Rows are points. The last column is the point's height on a tilted bowl or saddle (a function of degree 2), plus a little noise. Count its main directions that bend up, bend down and stay straight.

Points (10 x 3):
[[-27.5  22.2   9.6]
 [-26.8  12.5   2.2]
 [ -2.5  38.1  23.9]
 [ -5.5  -6.1  -0.5]
 [  9.2  35.2  24.9]
 [ 20.7  32.3  29.1]
 [  6.7   2.4   2.6]
 [ 53.6   6.6  51.0]
 [  5.5   3.8   2.8]
 [  5.9  -2.4   2.0]]
Directions: 2 up, 0 down, 0 straight

Points, 24 rows:
[[  1.6 -31.3  14.6  13.0  -3.0]
 [  3.4  22.6  29.4  -1.9   3.4]
 [ -9.2  -5.5  12.0  25.2   8.6]
 [  7.2  26.3 -30.1  27.9 -20.5]
 [ 23.6  48.8 -34.7  12.1 -52.4]
 [  8.9  22.7  38.7  14.1   8.0]
 [  6.6  -8.9  39.5  14.7 -16.4]
 [-16.0 -46.1 -42.7  21.5  35.6]
 [ 49.0   7.9  35.2  -7.1 -65.4]
 [ -3.2  19.3   4.3  -2.0   8.8]
 [-48.8  34.2 -10.9  28.0  21.5]
 [-15.5 -26.7  -5.5 -38.3  16.1]
 [ -5.6  14.5 -36.3  -5.2   2.6]
 [ -7.6  30.7 -21.8  21.4  -1.5]
 [  9.8 -15.6  20.0 -18.5  -8.3]
 [ 12.7 -20.4  21.5 -14.8 -10.6]
 [  1.8   1.3  -8.5 -15.6  13.5]
 [  6.5   5.7  15.6   7.6   3.4]
 [ -6.4 -53.0  -5.0  22.6   5.2]
 [-16.9 -15.1 -13.2 -17.8  20.1]
 [-20.3 -17.1  39.6  -3.8 -15.3]
 [ 22.1  -7.2  -1.1 -15.0   8.0]
 [ 11.6   8.6  29.1  -1.9 -10.3]
 [-10.1 -10.5  -0.3   5.2  15.7]]
Directions: 1 up, 3 down, 0 straight
